Every row gives one point. Examples show where two turns around zero, p and q, send a point. Write where each new point lands after one turn and then the other. Backwards means that the second turn is done in reverse. Each puzzle has new turns, and all numbers are rounded.
(in the rows, 128 means zero)

Turn p:
[126  88 143] => [162 107 113]
[ 82 131 188] => [102  59 111]
[164 130 126] => [144 140 158]
[124 117  84] => [136 167 105]
[144 174 100] => [ 96 167 153]
Turn q:
[143 166 104] => [145 172 125]
[ 89 184  85] => [146 175  65]
[129 120 180] => [ 81 113 146]
[131 111 107] => [153 116 129]
[136  94 173] => [ 95  91 157]
[140  93 119] => [148 100 145]
Where do these land?
q, then p: [109 167 136] => [ 92 151 116]
q, then p: [135 111 170] => [129  93  98]
q, then p: [140 168  89] => [102 154 171]
p, then q: [128  66 117] => [171 150 169]

Turn p:
[104 157 104] => [124 138 171]
[209 134 156] => [188 153  71]
[ 92 159 101] => [118 134 181]
[135 123 153] => [140 111 112]
[123 106 153] => [122 102 108]
[105  90 101] => [ 76 131 125]
Turn q:
[111 138 172] => [ 92 128 160]
[136 162 111] => [123 159 106]
[120  89  64] => [169  89  78]
[145 123 165] => [128 136 168]
Where do these land?
p, then q: [130 154 104] => [111 153 146]
p, then q backwards: [ 93 170  69] => [156 145 201]
p, then q: [146 133 171] => [175 128 124]
q, then p: [124  96 161] => [128  94  97]
p, then q: [147  88 135] => [134 117  85]

Turn p:
[186 160  97 178] => [166 128 111 206]
[130 112 174 136] => [143 106 166 111]
[ 88 127 140 124] => [ 99 108 130 105]
[ 94 130 122  62] => [ 80 168 127  87]
[141 111 106 140] => [151 129 105 131]
Turn q:
[161 136 185  61] => [164 147 213 122]
[113 122 154 140] => [142 103 130 144]
[143 141 142 167] => [163 129  99 135]
[102 140  82 143] => [ 87 138  92 141]
[121 101  77 129] => [ 83 124 106  99]
Where do these land?
p, then q: [119 134 132 132] => [124 117 128 129]
q, then p: [165  89 116 124] => [116 173 139 102]
p, then q backwards: [125  77 189 103] => [180  81 149  88]
p, then q: [118 196 103 108] => [112 111  84 186]
p, then q: [122 155  94 188] => [112 100  69  97]
q, then p: [103 142  93 120] => [ 95 102 109 129]
p, then q: [144 102 170 121] => [161 131 167 118]

Turn p:
[105 125 130  94] => [153 122 108 102]
[115 170 136  94] => [184 123 132 127]
[142 147  77 122] => [141 175 113 152]
[106  97 179 190] => [ 72  93 179  98]
[171 101 118 140] => [ 91 127 108 160]
Turn q:
[189 108 101 105] => [173 137 112 183]
[ 93 137 145 194] => [ 53 130 142 115]
[ 93 188 157 146] => [ 87 134  99  70]
[157 114 139  86] => [178 148 130 133]
[115 122 101 106] => [148  96 131 128]
[120 100 124 130] => [130 121 155 138]
Where do these land?
p, then q: [131 125 147 154] => [121 137 153 111]
p, then q backwards: [119 168 106 149] => [146  92 158 121]
p, then q: [118  85 180  52] => [188  88 165 190]
p, then q: [108 109 100 156] => [131 114 112  85]
q, then p: [164 153 107 129] => [112 172 130 141]

Turn p:
[133  91 102  98 106 134] => [ 87 137  91 119 146 131]
[125  96 104 135 206  90] => [174 170 129  63 161 131]
[126 112 101 164 167 138] => [165 127 129 114 171 150]
[101 190 172 111 114 168] => [114 134 182 195  98 121]
[110 108  96 140 123  89] => [139 137  96  96 117 161]
[154  89 113 124 130  97] => [125 125  94  84 137 115]
[185 144 131 132 103 108] => [111  76 132 101 110 105]
[123 169 138 101  76 164] => [ 76 111 148 178 104 133]
[ 95 152 194 146 127 164] => [159 136 151 201 110 105]
Turn q:
[ 97  95 178 103 108 154] => [ 78 155 164 116  94 108]
[179 140 163 167 186 135] => [186 141 108  64 137  99]
[ 91  77 165 150 112 129] => [119 186 167 135  95 127]
[125 111 101  98  89  98] => [104 115 157 168 157 146]
[169 112 110 116 100  86] => [139 111 166 140 180 145]
[145 162  62 125 139 104] => [149  90  87 158 167 150]
[122 180 123 140 178 111] => [167 108  79 137 123  92]
[106 104 136 121 145 157] => [100 160 114 118 114 122]
[119 170 113 133  97 177] => [111  87 108 116  86 162]
Where do these land?
p, then q: [141  67 129 115 123 125] => [132 119  90 167 160 129]
p, then q backwards: [ 79 173 155 141 122  90] => [ 88 134 152 188  98 132]
p, then q: [ 65 187 120  96  98 112] => [115 100 152 116  45 161]
q, then p: [158 104 139 126 117 159] => [103 162 147 147 127 115]
q, then p: [186 146 116 143 172  88] => [128 126 149  60 167  97]
p, then q backwards: [188 135 144 148 119 161] => [149 168 135  81 120  95]
p, then q: [ 84 141 128 110 153 137] => [147  97 119 106  94 119]
p, then q: [122  70  93 144 121 153] => [127 143  60 128 150 142]

Turn p:
[127 104 150 173 108 132] => [143  93 138 117 160 157]
[117 107 108  97 146 155] => [135 146 140 122 134  79]
[144 142 107 193 123 169] => [124 141 177  86 148 174]
[148 141 125 100 161  33] => [131 101  92 158  36 125]
[ 72 127 114  97 123 144] => [151 166  95 120 149  96]
[141 139 193 158 123 140] => [127 109 146 172 160 172]
[147 136  98  77 113 123] => [ 85 141 108 121 108  91]
Turn q:
[145 106 105 139 209  89] => [104  83 101 134 206 133]
[109 126 130 112 134 168] => [168 139 128 130 124 152]
[118 107 167  78 139 119] => [144 175  85 134 146 117]
[ 50 129 159 108 118 128] => [158 146  68  97  89 142]
[145 162 146 164  90 124] => [113 126 165 100  96  95]
[134 109 137 123  73 174] => [161 151 155 161  82 118]
[140 135 138 157 121 135] => [133 114 149 119 122 107]
[163 159  63 114 185  89] => [ 64 110 143 124 195 176]
[147 120 108 158  83 125] => [107 110 157 151  92 111]
Where do these land?
q, then p: [167 170 137  90 146 163] => [119 162 151 194 122 144]
q, then p: [104 164 158 169 145 143] => [ 96 106 116 153 118  77]
q, then p: [147 153 121 105 129 155] => [119 146 143 164 140 143]
p, then q: [141  79  69 159  96 148] => [132 191  75 151 157 141]
q, then p backwards: [151 139 158 144 135  68] => [143 106  99  84  90 150]
p, then q: [105  90  85  88 168 148] => [ 57 158 114 112 140  98]
q, then p: [116 143 136 129 109  65] => [147 153  74 105 125 110]
q, then p: [ 92  87 160 140  95 135] => [ 89  98 110  84 110 144]
